Each row of a before or after table is a point. The points were changed in one or more steps. Then noise was added and the rows were shuffled. The steps act on how far a point lies along the listed directions, d1 being the first. What was done? A step turns or swaps two directions, mirrors them in a line or flattens them onto one, adds a multiple of one to another, or multiplies one. Angles are multiples of 10 degrees, from the lower direction toward the higher: turns from -170 to 170, lines from 10 to 170 but not 90. Use the fewest steps. Two steps may share a direction if one is a turn and the other turns, adds or multiplies; they go together, in the order done. Otherwise the lowest direction goes first.
In the rows, 128 means zero.

Directions:
(1): [139 180]
(2): [ 76 139]
Before (11 x 2):
[[195 116]
 [ 63 189]
 [128 147]
 [112 100]
 [167 144]
 [145 118]
 [168 136]
 [143 144]
 [119  78]
 [153  65]
 [ 71 177]]
After (11 x 2):
[[122 108]
 [159 105]
 [ 44  95]
 [178 180]
 [127 156]
 [ 54 104]
 [196 112]
 [147 132]
 [139 111]
 [159 100]
 [144 173]]
Steps: multiply d1 by -1

Directions:
(1): [ 77 113 154 174]
(2): [152 176 180 140]
(3): [165  72 161 133]
(4): [ 95 121 162  70]
Before (12 x 4):
[[137 123 129 150]
 [116 163 159 124]
 [127 131 154 142]
 [159 141 105 137]
 [151 142  91 119]
 [131 155 169 110]
 [125 129 175 102]
 [140 155 145 171]
 [146 157 150 147]
 [160 157 143 158]
 [144 124 118 154]
 [112 132 159  98]]
After (12 x 4):
[[ 71 126 199  31]
 [100 164 169  88]
 [159 161 137 168]
 [190 163 114 210]
 [202 124  79 142]
 [206 134  79 180]
 [144 132 109 185]
 [ 81 120 215  41]
 [110 147 198  64]
 [166 131  90 204]
 [157 170 110 225]
 [111 142 154 145]]
Steps: multiply d1 by 1.6; turn d1 and d3 by -30 degrees; multiply d4 by 3

Directions:
(1): [134 192  92 150 169 163 123  97  74]
(2): [176 157 129  60  91  91 156 108  96]
(3): [108 162  62 122  69 155 133 172 154]
Before (11 x 9):
[[131 122 128 137 157 131 117 120 126]
 [132  90 145 117 132 102 117 112 117]
 [123 136  92 131 118 162 119 141 144]
 [130 171  92 126 110 155 135 151 132]
 [109  99  93 129 111 141 120 163 190]
 [108 153  87 142 111 146 122 159 140]
 [114  66 168 121 126 104 119 136 170]
 [163 148 153 106 147 107 138 113 115]
 [141 107 147 107 141 107 126 122 136]
 [137 137 141 138 153 131 118  99 115]
 [121 132 109 110  62 117 132 174 162]]
After (11 x 9):
[[121 138  49  86  45 138 141 187 191]
 [155 110 169 106 168  99 126  91 108]
 [148  83 176 110 163  91 117  75  88]
 [137  93 152 136 166 118 116 115 131]
 [113 146  58 125  71 168 125 174 172]
 [160 137 174 135 196 111 133  92  97]
 [156  88 185  83 130  73 138  99 131]
 [139 108 171 158 184 118 113  87 122]
 [ 97 193  45 133  74 181 130 194 162]
 [123 200  30  89   9 145 145 196 153]
 [ 86 167  39 132  57 158 129 202 172]]
Steps: turn d1 and d2 by -60 degrees; multiply d3 by 2.5

Directions:
(1): [207 177 142  99 144 150 122 101 149 117  60 152]
(2): [104 176  85 149 108 118 112 108 154 226 108 124]
Before (9 x 12):
[[116 119 116 123 111 142 126 119 116 146 162 118]
 [186 137 134  99 123 166 134 150 139  90 111 147]
 [187 129 168 119 161 151 135 128 150  75 117 137]
 [  7 140  60 182 106  92 134 125 110 203 166 111]
 [ 61  94  88 145 126 116 131 146 128 181 170 127]
 [201 143 174  91 180 141 159 122 143  60  91 140]
 [154 138 124 123 118 123 122 114 181 160 103 142]
 [142 137 139 119 140 139 126 114 136 128 108 140]
 [ 77 149  75 142 113 108 126 128 159 194 163 119]]
After (9 x 12):
[[122  90 129 126 119 151 140 180 119  85 173 126]
 [121 106 151 121 137 140 132 132 133 105 139 137]
 [ 91  65 157 128 167 110 176 164 113  59 192 109]
 [138 138 114 117 113 144 127 108 126 156 136 119]
 [138 168  86 119 140 140 121 107 155 200  83 154]
 [174 194 105 109 135 139 124 102 178 156  84 148]
 [173 113 148 118 128 127 134 127 169  91 112 140]
 [106  84 154 148 147 123 143 159 131  85 180 108]
 [144 240  79 130 132 123 120  78 155 196  43 152]]
Steps: turn d1 and d2 by -90 degrees

Directions:
(1): [181 137 142 168  86 138  94  61  78  88 125 204  90 167 132 105 119 110
 113 174]
(2): [150 120 138 220  98 107 175 127 120 140 194  82 194 146 148 117  85 161
 102 144]
(3): [110 169 148  91 196  86 137  74  69 118 161  81 113 126  97 164  83 128
 156 182]
(4): [203 199  72 124 153 150 181 105 152 182 147 131  90 138  86 119 160 156
  99 110]
(5): [125 101 164 178 197 105 128 134  97 172 105  98  96 165 159  62 203 115
 150 137]
(6): [ 98 128 121 134 120  52  93  66 186 142  69 107 146 154 110 145 148 145
  49 145]
Before (8 x 20):
[[104 139 120 134 115 109 143 120 125 119 158  92 156 115 107 136 102 154
  132 123]
 [ 90 125 153 140 119 130 102 149 123  99 135 113 137 118 138 151  96 115
  156 115]
 [118 127 131 102 139 144 136 146 135 161  91 133 111 120 137 107 164 122
  162 126]
 [135 128 139 141 135 103 126  89  97 134 146 116 101 142 125 100 135 136
  132 153]
 [115 133 100 114 133 131 118 112 144 114 106 141 139 107 102 150 120 119
  116 118]
 [139 136 105 164 158 127 174 131 111 154 154 110 136 119 127 106 123 154
  120 147]
 [101  65 106 187   7 118  89 171 238 146  70 181 179 137 155 106 159 151
   47  75]
 [145 153 123 122 116 150 167 126  87  94 154 141 133 105 130 142  92 117
  147 136]]
After (8 x 20):
[[115 151 123  81 128 140 147 139 132 146 124 124 127 107 122 140 122 135
  160 133]
 [153 137 141 145 126 161 157 137  71 105 133 157 112 127 146 107 137 109
  160 133]
 [ 90 116 162 152 104 129  88 145 113  88 127 133 133 126 144 138  90 105
  153 122]
 [144 141  81 146 141 148 173 147 134 156 151 130 136 108 125 122 124 155
  116 123]
 [132 127 112 139 134 125 105  83 123 113 106 156 122 132 109 133 125 112
  112 140]
 [ 98  93 132 220  47  55 100 101 172 140 113 130 190 161 141 116 113 165
   45 143]
 [123 139 115 147  88 125 121 108 126 102 133 143 131 136 113 122 117 139
  121 128]
 [112 111 125 119 143 107 132 132 136 161 126 101 113 120 132 109 157 142
  138 119]]
Steps: turn d1 and d5 by 90 degrees; flatten d2 and d3 onto the line at 150 degrees; multiply d4 by 1.3; multiply d6 by 1.3

Directions:
(1): [131 161 188  88 137 160 180 142 137 175 109 140 125 180 102 136 111  44
  63 124  63  91 188 157 133 111  94 110 165 176 121 167]
(2): [189 169  59  98 130 106 225 107 123  85  80 158 150 110 136  88 149  96
  81 110  98 147 106 149 108 161 156 192 127  71 151 114]
(3): [170 167 123 102 113 122  94 158 125 137 162 181 186 116 106 144  98 173
 118 105  87 142 170 110 179  24 129 106 139  41 108  93]
(4): [152 120 131  91 139 163 147 118 125 117 175  98 111 120 134  51 121  86
 209 175 115 176 132 198  95  84  77 105  61  92  90 155]
(5): [191 156 180 167 193 109 181 126 133 120  83  79 140 128 132 140 157 220
 145 103 128 183 119 117 107  96  78 137 175 164  78 153]
(6): [ 73 185 107  96  65 154 183 119 150 141 147  99 131 156 191 118 104 147
 108  99 220 156 191  94  67 108 148 113 136 128  94 108]
Before (8 x 32):
[[128 143 100 106 117 137 139 112 130 106 128 134 133 128 133 117 112 118
  135 129 125 135 124 133 123 118 126 129  91  84 141  97]
 [103 109 103 151 163  94 164  96 127  99  70 121  99 111 139 126 155  82
   90 128 135  98  63 129 114 230 156 168 145 170 182 143]
 [180  75 137 179 186  83  45 133  99 125  95 166 131 111  58 181 137 127
  121 145  35 100  68 139 204 165 126 150 133 139 183 130]
 [163 119  95 161 132  88 146 116 122 101  74 159 129 113  98 138 156 127
  103 114 114 137  82 120 142 170 126 163 131 132 162 142]
 [142 145 150 121 135 119 133 126 125 130 110 139 148 140 119 125 126 141
  113 117  94 115 136 132 137 118 117 126 121 126  98 145]
 [189 159 142 123 165 138 178 124 131 111 118  90 136 115 144  75 139 135
  171 153  99 183 119 194  94  79  78 128  97  94  88 155]
 [174 152 111 132 117 124 116 153 113 119 126 188 165 101 105 152 118 108
   75 109  64 116 136 115 160 126 149 148 139  94 171  88]
 [126 142  92 137 115  96 105 126 117 102 121 164 178 105 120 146 116 166
   88  91 139 110 141 102 153 136 148 130 155  93 150  92]]
After (8 x 32):
[[135 174 107  88 105 165 183 118 135 123 144  98 129 130 174  63 116  98
  146 147 143 167 157 180  71  86 113 118  75  72  92 132]
 [111 115 140 158 129 110  58 135 114 119 149 136 159 113 115 156 110 176
  140 117 142 107 144 111 160 116 115  95 145 136 130 124]
 [103 112 154 169 115 129 109 121 137 142 125  95 103 141 124 148 127 171
  158 122 184 159 129 105 108 117  84 100 129 184 105 162]
 [156 146 190 161 141 138  78 165 121 146 156 132 154 119 111 165 107 169
  138 115  93 144 153 106 147  66  92  93 141 140 117 122]
 [125 154 149 110 112 126 127 126 122 141 122 138 152 142 130 120 115 143
  111 111 105 115 154 130 134 101 119 120 118 119  88 136]
 [ 69  84 176 171 177 123 112 115 138 132 113  64  77 129 149 140 141 135
  159 155 178 120  88 125 107 170 100  98 144 227 128 169]
 [133 121 133 123 141 141 109 123 125 110 128 123 124 128 120 125 117 127
  162 145 108 136 110 145 136 108 105 117  85 104 143 119]
 [175 162 183 189 181 100 149 129 128 139  79  78 143 144 138 179 135 246
  127  88 150 190 135  87 108 102  91 132 187 190  82 138]]
Steps: add 0.5 times d1 to d3; mirror d2 and d4 in the line at 70 degrees; turn d5 and d6 by 100 degrees
